Each wall is flat, endless, passes through zero and stands at right angles to its row. A trip goes straight from one point to another. List the walls that it crosses, first one first.

Walls:
(1): [10.6  1.5]
(2): [-17.7   5.8]
(3): [-12.3  21.1]
(4): [25.9  4.2]
(5): [-6.7 -2.0]
(6): [ 4.4 17.3]
Trips:
[-2.6 41.6] to [ 3.6 18.2] => none
[  0.0 -10.9] to [-28.8  11.7] => 2, 3, 6
[-13.9   9.5] to [-12.3   1.1] => 6

Walls:
(1): [ 4.3 17.3  4.9  7.4 11.5 14.4 18.5 43.0  0.6 -3.0  3.3]
(2): [ 19.2 -23.0  -8.4   6.8 -19.0 -11.4 -34.8 -11.9 -14.6 -37.3 -11.2]
(3): [-12.2  36.7 -16.9  -0.9  -0.5 -18.5 -26.3 -11.2  26.4  22.4  -3.3]
(4): [  2.4 -11.3   4.1 -32.2 -17.6 -18.0 -24.8   9.4  12.5 -19.8   0.3]
(5): [ 20.8   7.4   8.4  10.8   6.5  -5.6  21.3 -20.1 -31.3  23.0 -15.1]
Trips:
[-25.5  16.8   6.1  12.7 -23.1  21.7  14.1  14.9  -0.9 -10.5 -15.8] to [ 20.0  13.7  16.6 -20.5   2.9   7.9  11.0   8.1  51.8  13.3   7.3] => 3, 4
[-16.1  16.5  -4.5   2.8 -32.2  -6.9  44.2   8.2   4.8 -23.0  13.1] to [ 18.9  -3.5   2.6   4.5 -35.3   3.2  27.9 -15.1 -38.7  17.7 -18.5] => 5, 1, 2
[ -4.6  -8.2  27.0 -19.9 -16.3  12.0   2.6 -18.8 -33.6  -7.1  16.0] to [  0.7 -12.5   2.3  20.2  22.1   8.4 -29.3  19.8  -4.8   5.7  -7.0] => 4, 1, 5
[ -1.0 -11.3  36.0 -15.7 -16.1  10.1  -3.5 -26.6 -20.4   1.5  13.8] to [ 14.5  20.6  10.3  16.0  -1.5   7.1 -19.3  -7.7   0.9  11.3  -0.6] => 4, 3
[  5.0   2.6 -16.1   0.0  -1.7  41.1 -19.9 -18.7 -30.8 -17.0   7.7] to [ 14.4   0.6   2.1  -7.4 -11.0  21.2  10.0 -10.9  43.3  17.9  -1.7] => 5, 3, 2
[-17.3  27.8  14.2  10.6  -0.2  -3.5  -0.9  17.6   8.2  -9.0  -5.2] to [ 46.5  15.8  12.6  18.1  -6.6   9.6 -22.5  -1.0  12.0 -15.9  -0.2] => 4, 2, 5
[-22.8 -10.7  -5.4  -9.3 -11.5  41.2  10.0   7.2   4.1  30.7  -5.0] to [ -6.7 -28.3   8.8   6.6  -9.8   7.8 -12.0   1.0   4.0  33.2  25.7] => 1

Walls:
(1): [ 12.6 -17.6   6.1 -22.3   7.4   9.9  29.6   2.1  10.6   3.4   3.4  -1.3
  -1.0 -16.8   9.8 -11.7   4.7  11.5   0.7 -27.9 -30.2  26.9   9.2  16.3]
(2): [  5.3   7.7 -27.0  47.3 -19.8  -9.5  -6.8   9.1   7.1  14.7   3.0   3.3
  10.8   6.4  12.1  -2.3   6.6   3.3  -1.4 -22.9 -20.5 -13.5 -18.1   2.0]
(3): [ 23.6   8.0  29.4 -13.4  29.2 -11.4 -17.4 -20.3  -9.3 -21.6   6.7  16.8
   6.5  -6.1 -27.8  -6.8  -8.2  -3.4  -6.6   8.2  -7.2  -4.3  -3.7   4.4]
(4): [-17.9   4.3  19.1   4.2 -32.4  27.3  13.0  22.4   4.4   3.5  13.6  -5.1
  -4.5  -4.4  17.4   7.6   2.1   8.9 -13.2   4.8   4.1  -3.0  -8.2  16.2]
(5): [-12.3  -9.8  -0.1   1.7  -9.4   2.4   8.9  -5.3 -14.7  14.8  30.6   4.3
  16.7  -7.0   8.8  13.1  18.3   4.7 -29.1   8.4  -9.2  26.4   6.8  -3.4]
(6): [ 20.7 -14.5  26.3 -26.7  -0.1  -2.0  10.2   4.9  19.6  22.7  -6.2  10.9
  31.0  27.7  -6.0 -21.2  16.0   1.3  11.3 -16.4  21.9   3.3 -15.4 -18.8]
(7): [ 16.3   2.5  12.8 -14.4  28.2  15.2 -10.8 -41.8  -4.9 -11.3   0.9   9.0
 -10.5   8.8  29.8  19.1   1.1  -3.3   1.0  16.4 -30.8   5.8   0.5  20.5]
(8): [-28.8  22.1  46.2   3.3  -6.0  -8.8 -24.2  42.7 -37.0  -5.6  -6.1 -26.8
  26.2 -13.8  -3.5  15.2 -21.7 -12.9 -18.8   9.7  21.8 -29.7  11.9  19.5]
Trips:
[  5.5  -4.3  42.2  32.2  12.1 -12.1  -8.6  11.5 -36.9 -47.5 -20.1   8.8
  -8.2 -28.1   7.2  14.7   0.1  19.2 -44.1 -36.1   1.0 -25.5 -18.9  24.3] to [  0.5  18.8   0.5  -9.9   9.5 -27.0 -12.1  27.5  -8.3   1.7  11.6 -11.2
  63.7   2.6   2.2   7.2 -12.4 -13.4 -18.6  20.3 -14.4 -13.8   4.4 -12.2] => 5, 7, 4, 6
[ -1.2   1.8  20.6  15.2  10.6  26.9  -1.6 -12.8 -27.1  -7.2   5.8 -13.9
  29.0  -5.1 -21.1   3.1  -1.5   9.1 -20.7  38.2   8.7  -1.7  -5.8   9.5] to [  2.3 -12.1 -18.4  -0.1 -18.4 -33.4   3.3 -12.5  -1.8  -7.2  20.1 -27.5
 -21.5 -21.8  -5.8  16.7 -22.0   4.1   7.4   4.4  -7.9   9.2  -3.8 -16.2] => 4, 7, 8, 3, 2
[ 13.5 -10.2  14.0   6.9 -25.3  -2.6  14.6   3.0 -14.6 -12.5   8.6   5.1
  -0.3   4.2  13.5  22.8 -32.0 -25.9 -16.0  21.8  28.6  14.4  15.5  14.2] to [-19.6  14.4   5.0   3.4  -2.8 -30.0   7.2 -16.7   6.8   6.8  28.5 -20.8
  16.7 -24.3   1.2   1.1 -15.6   5.6  30.3  25.5  -5.8 -13.0 -17.9 -31.8] => 7, 3, 4, 2
[-20.6  10.9 -26.8   1.7  -1.0 -41.0   1.6  -9.3   5.9   3.7 -41.8 -21.2
 -38.2 -24.0  22.4  -9.7 -12.0 -13.6   4.2   7.6  -0.8   8.7   7.5  -4.3] to [ -6.1   5.3  24.2 -24.9  -1.7   3.4 -18.1 -16.9   8.2  24.1   4.3 -19.7
 -11.2  18.6 -26.3   6.1   2.9  23.2  -3.1  12.4  18.6  -1.7   0.7 -10.7] => 2, 8, 6, 3, 4

Walls:
(1): [ -3.0  -3.3  -4.2  11.8  13.4 -10.7   2.3 -23.7  -2.5  21.0   0.6  12.9
   1.3 -24.2 -11.7  -2.0   2.9  33.4 -17.6  26.1   9.1   7.7  -7.3   3.3
  -5.5  15.8  29.4  15.6 -13.9  -7.6  11.9  42.6  18.5 -13.2 -10.2 -10.8
 -15.4  39.9 -10.1 -19.6 -35.2 -16.9  19.4 -25.1  -1.6 -14.8   0.9   2.5]
(2): [ 18.1  -8.9 -36.6   8.3  19.7 -10.7  16.1   0.7  24.1 -19.7 -12.5 -22.3
   6.6  18.5 -10.6  21.7   7.2   7.6  14.8 -17.7  22.8   6.7  -7.7  11.1
  -7.1  20.1 -33.0  10.7   3.9  23.7  -4.9  14.4  24.1   8.0 -10.2 -11.8
  30.4  33.0  -0.9  29.9  15.2 -19.6 -23.3  17.8  -6.2  -1.2  17.4  16.7]
(3): [-17.2   4.4   5.1 -11.9  -0.9  15.7 -11.2 -10.1 -11.6  -0.7  18.2  -3.1
 -25.3  13.3 -25.5 -10.5 -10.6 -18.7 -30.0   7.1  27.5 -10.9 -24.5 -17.2
   3.4  -2.9  -4.0  12.9  29.4  -4.4  -3.0 -17.5  10.5  10.6  18.2  15.4
   1.4  10.3   6.7 -17.5  -3.1  21.2 -10.6   8.6  -1.4  33.0  22.0  -6.7]
(4): [-10.4   3.7  19.0 -36.4  23.3   0.1 -28.5 -12.0  -4.9  -3.7   8.8  16.7
   1.3  -5.6  29.9 -18.5 -31.1   1.9   2.6  -5.2   4.4  -8.2  44.7  25.8
  16.6   4.9   2.5  -9.1  -6.0  18.1  13.2 -13.3  -3.6  21.8  15.4  29.4
 -21.1  -6.3   6.0  12.3   2.2 -39.6  -9.4 -11.0 -11.2  -4.8  11.9  14.4]
(5): [ -2.5 -20.7  12.9  24.5  18.5  31.3  31.4  -2.7  12.8  10.9  23.1  -8.9
 -15.4  -2.5  -0.4  19.0 -16.8   0.3   0.2  14.6 -15.7  12.3  21.2  -3.9
  -5.6  -6.9 -13.3 -21.5   8.0 -25.4 -26.1   0.4  -6.7 -30.9   0.5 -19.3
  -8.4   8.9 -11.8  11.6   0.9  -3.9  11.6  19.2   5.9  10.4  10.2  11.3]
(6): [-34.0  24.8  23.3  19.7  -5.1  -6.0  37.0 -19.9 -30.0  -2.4  33.0 -12.2
  20.5 -21.1 -19.1  39.9   2.2   6.8  -7.0  -8.0   3.0   7.0  11.9  -2.2
  43.6  -3.4  -3.5   7.3  27.2   0.2  28.6  19.7 -17.9   7.2  11.4   5.5
  -7.4 -22.3  10.0  19.1  32.2   7.7  31.3  27.5   0.6 -13.1  -3.7  -5.6]
(7): [ -9.1  50.7 -12.4  40.8 -28.7  15.2 -16.5  -4.1   2.2   6.6  15.7 -17.6
  12.1   0.9   2.6   9.5  15.6  -0.2   6.3  -1.2  29.2  25.6  -4.5  38.2
 -11.5  14.4 -18.7  21.5  15.8  -2.1  10.7 -29.8 -23.1   0.8 -19.3  20.5
   9.3 -20.6 -10.6 -12.2 -31.6   8.2 -30.8  -5.3   3.1  20.6  -2.4  -5.2]
(8): [-19.6  24.6 -31.4 -24.7  -4.8 -13.4 -29.5  -3.5 -31.7  -1.6  -0.8  45.0
  15.0  20.8 -16.4 -20.5 -30.7   0.6  -2.9   0.1 -17.6 -34.3   6.2  11.5
 -21.4  -1.9   9.6  -2.1   4.0   9.7  15.3 -16.1 -13.2   3.2 -16.4  11.4
 -17.5  26.9  10.2 -22.0  22.5 -20.7  36.1  39.7  24.5 -16.4  -0.6   1.2]
(9): [-15.7   5.6 -15.8 -24.8 -43.6 -26.0  -7.1  26.9  22.9   2.4  10.0  35.4
   9.1  -4.2 -16.2   4.8 -18.8  -4.1 -23.1 -21.2 -21.6  -7.5   4.8  13.2
  -4.1   4.7 -41.9  -0.7  -1.7 -19.9  10.7   0.0  -5.2  28.0 -41.4  11.0
  15.2   4.3 -13.6  -9.3   2.5 -10.8  -4.2 -15.9 -42.3  25.3 -30.6 -14.0]
(10): [ 13.2   7.4   0.2  25.1   7.1  17.3 -31.6   1.3  -2.1 -17.7  14.2   4.6
 -24.4 -17.6 -20.2  -2.9  17.8 -22.9  -2.9  14.9   4.8 -19.6 -28.5 -17.0
   5.6 -21.6  -4.3   4.4  15.6  13.2 -25.6  -5.9  10.4  10.0 -20.3  12.6
  -5.2   0.6  -9.0  20.1  19.0   8.6  22.7 -22.3  -9.3 -10.9   4.2 -12.3]
Trips:
[ -9.1 -16.6  53.9  12.3   4.7  10.4  -5.6   9.8   7.5   1.2 -17.3  -7.0
   3.0   0.2 -16.8   0.0  24.0  17.8  -7.5  19.9   3.6  28.5   6.2   8.7
  -3.7  -7.1 -23.1  -4.9  -3.4 -50.4  24.4   3.3 -37.3   7.2 -12.0 -19.5
  40.4  -9.5   5.9 -26.4   1.8  11.0  -0.6   0.9  -5.1  -3.3   2.8  15.1] to [  5.5   9.9   7.6   9.4 -13.4   6.4  38.6 -28.1 -12.1  15.9  38.8  32.4
  -0.7  21.8 -13.6  33.3 -40.0 -21.2  12.8  -8.9 -11.3  19.4  20.6   3.2
  -7.9  25.9  -3.2 -17.0 -22.0  29.1  -7.7   8.6  34.4 -10.2 -23.4   6.0
   0.6   4.6 -13.8   4.6 -15.8  -5.0  14.0   9.7   4.4 -20.4 -25.4  -5.5] => 8, 2, 7, 4
[-24.9  -1.1   1.9   4.6 -33.0   4.2  -1.0  -2.2 -16.0  11.0  -6.7   7.1
 -12.2  12.3   7.3   0.7 -17.1 -34.9   4.0  -4.4   7.9  -7.6   7.6 -17.3
   9.9 -15.5   3.5   4.2  -4.8 -11.7   4.0  -9.7  15.2 -24.1 -21.7  -4.0
 -14.6   1.6   7.4   3.7  -8.0  -8.9 -14.1 -11.3  -3.4  -6.8   6.9  -5.8] to [ 11.7  17.5  -7.5  24.0  15.5  -6.2  26.4   4.6  12.7 -25.2  -8.6   3.9
  14.0   4.1  14.2  -0.3  24.6  33.9 -10.5  -7.6  -5.1 -29.6  11.6   9.3
 -12.7  29.2 -40.4   1.1 -24.4   4.9  47.4 -12.5 -15.5   9.0 -22.2   0.1
  17.1   5.5  12.7  -7.4  -3.3 -36.0  17.3 -13.8   6.9 -22.9 -16.8   1.4] => 5, 10, 3, 1, 2, 6
[ 25.6   8.7  -3.9  -1.8  -9.1  -6.3  -9.1   2.4 -15.7   5.3  -8.4  16.4
 -12.6   7.6   4.8 -16.8  35.3   2.8 -16.3   4.5 -42.0 -14.1  -9.7  -1.6
  24.6 -22.2  -8.5  27.6  -0.4  16.2  -3.3 -16.2  14.8  31.0  17.4  47.5
   6.5  17.8   9.0  11.8 -20.1   0.0   6.0  -4.0 -22.6  18.7  15.1   3.5] to [ -2.8  23.1  37.2  -5.2  11.6  -5.9  36.1   5.5  -9.2 -30.2  12.0  19.0
  -4.4  10.6 -20.8  -4.0  -1.4  -9.0 -36.1  14.4 -21.5  -5.4  -5.8   5.9
  10.0  24.3  16.5   1.2  12.4 -13.7  14.8   8.4  36.0 -15.7 -24.9  12.0
   9.7  32.4   6.0   2.8   8.9 -22.6 -11.3   5.5  -1.2  -2.9   4.6 -16.0] => 1, 6, 2, 5, 4

Walls:
(1): [ -6.2 -22.5  -9.0   4.1  13.7 -35.7   5.8  16.5  -0.5  12.6  11.5 -21.1
   2.3  21.6 -10.4 -14.7   9.7  -5.5  19.7  -3.4  49.3 -17.4  -5.0 -29.7
  -9.1   8.3 -15.6 -25.2  25.5  -3.1  -9.0  -5.5   9.9   7.0  11.9   2.3
 -13.1  -2.1   9.5  12.0 -14.7 -12.1 -10.6 -49.3 -11.5  31.2 -10.3   4.7]
(2): [ 34.8 -11.3  17.3   6.1  -2.9  -9.8 -22.2   7.0  18.9  22.1   6.8  -2.8
 -19.8  25.4  12.0  -2.3  -4.7 -41.1  23.2   0.2  11.2 -15.5  18.3  12.6
  11.1  16.5   1.6  -3.0  21.3  -9.9  33.2   0.7 -23.7   5.9  -4.7  -2.4
 -11.1  10.5 -35.2 -10.9  13.8 -12.5  -3.4   2.2   1.7 -14.3   0.2 -11.4]
(3): [  3.9   9.2   7.6  -2.3  11.7  -6.3  11.6 -11.6   0.7 -19.3   0.4  -6.2
 -20.5   8.3  20.8   3.6  17.9  43.2  37.4   5.6 -16.3  -1.2   8.9 -16.3
 -19.1   6.2  -6.0   9.3   8.6   8.5 -33.3 -10.6  -9.3  13.2 -22.5  20.3
   6.8   6.1  -7.7   4.9 -11.0 -29.8  -5.8 -10.9 -14.4   1.8   0.2  -8.6]
(4): [ -5.1 -22.4 -24.0   3.1 -28.4  15.9  12.4  20.9 -28.3  -7.1  14.1   4.6
   9.6 -26.7 -12.1   3.1   6.7  16.5  17.8   5.6  -4.0  15.1  24.1  -5.4
 -12.1   3.5  -1.7 -11.1 -16.5   6.7  18.1 -17.4 -30.1   0.0   5.1  -0.4
 -12.5   0.5  19.5  -8.3 -20.0  21.8   3.6   4.5  12.2  -8.1  -7.5 -23.6]
(5): [-16.2  24.0  24.5   8.3   7.8  23.0  26.6   1.6  29.0  17.3  -6.3 -11.0
  13.1 -25.2  -9.5   2.8  -9.4  10.2  15.3   3.2  -8.3 -15.9  29.8  -8.1
 -28.6   5.4  -8.8 -14.5  36.6  -2.7 -10.2  13.5  -3.0 -37.2   4.5  17.2
 -10.3  -0.8   2.0 -15.7 -16.2  10.0 -10.4  19.9 -20.1  -3.7 -12.6 -30.9]
(6): [ -7.6   6.7  18.3  -2.5  -5.6   8.8  -5.3   3.4  34.8   1.2 -20.4   9.3
  -7.9   4.6   0.0 -41.6   4.7   1.0 -22.3  11.7   9.2 -21.8   0.1 -21.4
   6.4  29.9  -0.6  -3.8   1.7  28.9 -13.7   0.3  -6.1 -19.7   6.2   1.5
   0.8   4.6  32.2 -18.2  -2.1 -20.8  10.5   9.5  30.1  31.7  -7.9  17.0]
(7): [ -5.6  24.6  -2.8   6.7 -10.7 -29.2  -9.0 -25.3  18.8  -8.1  -1.2 -15.7
 -30.9  -6.1   2.4   5.3  -0.5 -14.3 -21.9   8.3  -7.7  48.5 -17.3 -19.4
  17.4   0.6   4.9  24.0   8.2   0.4  -1.2  24.2  -4.4 -16.9  -6.6  18.0
  14.9 -28.9  13.7 -17.6  -5.7  35.3  38.2  -7.3   5.8 -30.5  12.7 -22.3]
Trips:
[  2.7  -9.2 -19.5  35.8  23.7 -26.7 -21.0   0.0  -6.6  14.1 -13.7   4.6
   0.9   9.5 -30.2  -4.6  -3.3  16.1   7.2 -10.4  -8.7  -3.0  -5.0  -2.4
 -20.9   1.1   6.3 -24.1 -10.2 -38.2  22.1 -33.7   9.1   7.7  -6.4   2.6
 -12.5   5.6   5.2  -4.3  14.8  18.3  -8.8  17.1  -4.6  11.9 -25.3  -4.7] to [  6.2   1.0  -6.6 -45.6  17.6 -15.2 -14.4  -1.2  -7.6   4.1   7.4  11.5
  -0.6 -37.7  10.2  -5.6  -5.5  -4.3  33.9 -21.5 -17.8 -14.8   2.3 -16.5
  -5.4   8.5   9.3 -22.8   8.5 -22.6 -13.0   8.0 -25.5 -26.5 -17.1 -12.4
  22.9  18.0   1.4 -16.5  -9.2  13.4   6.7  -0.1 -16.3 -28.5 -32.2 -10.0] => 5, 3, 1, 7
[-10.2  11.7   7.0 -11.0 -23.8 -10.7   9.0  -4.3  20.4  12.3 -14.2   3.8
  37.4   1.8  -4.1 -21.0  -1.1  12.3  21.2 -10.0   1.4  13.8   3.1 -16.6
  22.1  13.5  21.8 -29.2  -5.7  -9.4 -13.4 -14.9  17.2   9.8   9.1  -9.0
  -1.9 -23.4  32.0   4.2  -0.6   1.4  -6.9  16.6  -8.4  -5.2   4.0  17.8] to [  0.4  29.4  51.7  11.6  13.1 -22.0   8.2 -36.5  34.6  13.3 -27.7 -39.3
 -23.4  -9.6   7.8  -0.1  19.4  13.4   3.2  -5.3 -51.0  19.4   3.2   9.0
  11.1   2.7 -12.9  -3.3  19.3 -20.3 -44.7   2.6  25.0  14.2  14.4 -13.4
 -13.7  -0.4   8.3   4.5   9.0 -23.4  25.1  12.3 -14.5  -0.6  25.5 -26.3] => 4, 7, 3, 1
[ 18.1 -26.7  26.2  -2.0 -16.0  24.4   3.8   7.1  56.7 -12.2 -27.1 -19.4
   1.6  22.3  -9.1  20.4 -27.2  -1.5  13.2  -3.1 -30.9  34.5  16.7  12.4
 -20.0 -36.0  -4.3 -13.8 -39.2 -27.5 -13.2  -8.8 -38.7  -3.0  14.7   8.7
  -1.5  27.5   8.5  -5.6  -1.5 -16.8   2.3  -5.3 -21.9   9.4 -15.3   7.6] to [  3.1  -4.0  19.0   8.8  10.9  27.3 -11.9  -4.2  -6.1  16.0  -9.8  -8.3
  16.9 -14.4   2.2 -18.0   3.6  33.9 -32.1 -23.1 -18.9 -12.0  11.3   8.6
   7.4   1.7  10.5   5.9  14.4 -16.0  16.9  14.2   1.8  11.2  16.1   1.5
  24.8  -5.0  15.2  -0.1   2.4  23.6 -23.8  -6.9  17.6  10.5  -0.7  54.4] => 6, 2, 3, 4, 5
